Each row is a point. Each copy is the shape, with its points in the same order, turned, moved and blurred by noise. Say if it was mirrored as well.
(in the rows, 128 means zero)

Shape (6 x 2)
[[141 187]
 [ 94  95]
 [ 96  86]
 [100 109]
 [173 139]
 [158 159]]
Copy 1 (6 x 2)
[[197  91]
 [100 123]
 [ 92 124]
 [114 118]
 [183 146]
 [191 115]]
Copy 1 is: mirrored
Copy 2 (6 x 2)
[[155 179]
 [147  79]
 [151  75]
 [160  98]
 [107 161]
 [133 166]]
Copy 2 is: mirrored
Copy 3 (6 x 2)
[[145  80]
 [ 93 169]
 [ 94 178]
 [101 152]
 [174 131]
 [160 108]]
Copy 3 is: mirrored

Shape (7 x 3)
[[134 150 103]
 [ 72 171 149]
 [213 156  82]
 [176 131 101]
 [113 100 139]
 [106 122 180]
 [134 150 138]]
Copy 1 (7 x 3)
[[139  93 109]
 [ 69  68 138]
 [220 109 117]
 [174 123 112]
 [ 96 143 114]
 [ 77 133 154]
 [124 104 140]]
Copy 1 is: mirrored
Copy 2 (7 x 3)
[[152 136 125]
 [ 95 113 178]
 [221 145  93]
 [177 127  92]
 [111  98  99]
 [100  68 131]
 [144 101 132]]
Copy 2 is: only turned

Shape (9 x 3)
[[211 116 106]
 [ 88 164 144]
 [129 100 108]
 [148 140 142]
 [130 133  96]
 [113 147 180]
 [222 105  91]
 [132 149 175]
 [139 113 130]]
Copy 1 (9 x 3)
[[199 173  86]
 [111 100 162]
 [166  97  99]
 [137 141 118]
 [178 110 129]
 [ 93 118 129]
 [214 174  70]
 [101 141 123]
 [147 115  98]]
Copy 1 is: mirrored
Copy 2 (9 x 3)
[[162  91  44]
 [134 139 168]
 [105 118  90]
 [149 101 122]
 [127 143  97]
 [136  90 167]
 [160  92  22]
 [154  86 154]
 [124 106 104]]
Copy 2 is: only turned
Copy 3 (9 x 3)
[[204 147  77]
 [ 73 137 122]
 [151 151 143]
 [132 124 100]
 [134 170 123]
 [ 93  94 116]
 [222 157  80]
 [106  98 102]
 [145 133 127]]
Copy 3 is: mirrored
Copy 4 (9 x 3)
[[163 121 183]
 [ 84 126  75]
 [126  76 128]
 [134 128 114]
 [ 99 101 136]
 [124 140  62]
 [171 108 201]
 [132 144  80]
 [134  99 115]]
Copy 4 is: mirrored

Shape (8 x 4)
[[155 153 160  96]
 [130 114 125 188]
 [125  82  94 104]
 [118 121 171 155]
 [ 77 126 120  66]
 [ 89 187 155 122]
 [117 114 156  83]
 [157  74  91 174]]
Copy 1 (8 x 4)
[[148 113 167 144]
 [102 175 117  99]
 [112 150  99 188]
 [110 113 120  99]
 [ 84  89 147 196]
 [ 78 104 190 117]
 [132  89 133 163]
 [128 195  84 143]]
Copy 1 is: mirrored
Copy 2 (8 x 4)
[[149 114 139 173]
 [137 129 119  69]
 [161 197 164 115]
 [127  98 155 104]
 [106 182 187 163]
 [ 75 112 133 162]
 [146 143 186 159]
 [179 176 121  63]]
Copy 2 is: only turned
Copy 3 (8 x 4)
[[ 97  94 120 164]
 [135 164  64 112]
 [124 135 147  81]
 [ 97 165  84 149]
 [125 149 191 146]
 [138 147 124 208]
 [ 84 133 152 145]
 [131 143  76  58]]
Copy 3 is: only turned

Shape (11 x 6)
[[146  74 133 188 147 171]
 [134 158  96 119 101 205]
 [ 78 125  87 120 154  79]
 [103  86 107 149 103  71]
 [160  99 160  66 110 109]
 [150 131 153 102  76 171]
 [112 158 131 195 153 176]
 [105 135  83 161  67 171]
 [ 74 137 110 129 152 101]
 [ 70 140 107 141 144 149]
 [154 149  95 155  88 168]]
Copy 1 (11 x 6)
[[121 104  40 155 122 121]
 [195  82 132 132 178 106]
 [100 134 167  96  91 154]
 [ 98 129 134 122  57  94]
 [ 83 153 141 124 171  56]
 [147 109 137 160 173  55]
 [168 116  94 176 126 171]
 [187  65 133 144 101  97]
 [105 125 161 121 105 156]
 [130  95 146 138 116 165]
 [202 109 115 133 128  93]]
Copy 1 is: only turned
Copy 2 (11 x 6)
[[108 158 169 170 181  71]
 [ 80 158 134 160  68 117]
 [158 144 100  80 158 143]
 [174 111  98 107 162  84]
 [179  85 140 188 118 149]
 [117 102 131 203  88 114]
 [ 43 148 137 134 165 110]
 [ 92 148  94 134  92  61]
 [131 141  95 102 160 150]
 [ 97 169  92 122 150 132]
 [ 89 127 141 135  87  78]]
Copy 2 is: only turned

Shape (13 x 8)
[[142 114 112  67 146 174 111 118]
 [ 95  75 147 117 107 109 151 170]
 [120 167  86 191 139 141 113 165]
 [152 177 130 145 187  90  98 164]
 [122 196 100 146 144 110  91 208]
 [108  42 151 117 108  94  90 147]
 [ 98  98 149 132 122 101  97 110]
 [160 147  70  70 117 135 144  84]
 [122 132  88  58 112 116 144 114]
 [ 90  99 188 101 131 128 120 109]
 [124  34 166 103 129 121 130 105]
 [155 163 118 169 150 125 140 168]
 [184 219 110 140 108 133 102 168]]
Copy 1 (13 x 8)
[[124  84 141 123  76 106  89 107]
 [132 112 157 104 161 172 155 114]
 [157 158  86  92  61 140 172 160]
 [141 147 119 149  84  76 191 174]
 [164 146  93 117  68 100 219 119]
 [121  66 131  87 189 136 150 137]
 [152 103 106 121 169 125 126 147]
 [ 87 155 102 127  83 105  68  96]
 [101 144 121 120 117 107  93  70]
 [167  89 144 152 159 141 107 127]
 [113  72 162 114 176 142  96 152]
 [130 158 117 133  70 138 178 164]
 [112 141  60 163  37 119 182 127]]
Copy 1 is: mirrored
Copy 2 (13 x 8)
[[149 115 130 152 105 134 201  76]
 [155 181 155 117 145  97 153 152]
 [ 65 122 126 123  85 155  99 146]
 [ 81 129  79 137 151 149  92  96]
 [ 82 139  50 131 110 144 115 143]
 [160 211 170 167 166 137 157 132]
 [139 153 172 143 169 168 147 142]
 [102  66 145 162 130 112 219 110]
 [124 100 121 143 145 106 216 124]
 [194 145 163 109 165 148 153 116]
 [171 163 203 145 166 111 168  96]
 [ 93 118 120 128  99 106  89 125]
 [ 90  69  70 177  92 126  96 144]]
Copy 2 is: only turned
Copy 3 (13 x 8)
[[143  86 147  89 136 119 126 194]
 [115 113  94 187 117 120 185 173]
 [133 133 138 172 193  93  95 105]
 [169 160 179 167 134 146 103 111]
 [156 122 185 198 195 143 118 106]
 [150  93 116 180  74  81 189 162]
 [149  89 108 165  86 105 136 132]
 [ 69  82 165  80 125 128 107 155]
 [ 78  70 154 123 119 144 130 175]
 [162  88  80 140  85 144 146 164]
 [141 107  89 125  58  94 173 186]
 [134 166 141 150 170 125 121 110]
 [137 122 181 119 199 149 133  73]]
Copy 3 is: mirrored
Copy 4 (13 x 8)
[[145 150 121 101  91 190  99 131]
 [151 117 112 100 181 106  78 175]
 [126 100 143 116 177 150 192 108]
 [136 128 114 198 160 149 167 103]
 [138 120 166 180 212 162 162 107]
 [ 95 115 116 117 156 119  74 211]
 [108 140 124 122 127 112 124 188]
 [137 202 110  74 119 168 107  72]
 [132 197 100  89 153 160  88 125]
 [157 145 136 129  96 109  98 187]
 [129 119  85  92  93 105  74 201]
 [143 103 125 148 162 123 157  79]
 [106 136 172 165 157 144 139  36]]
Copy 4 is: mirrored
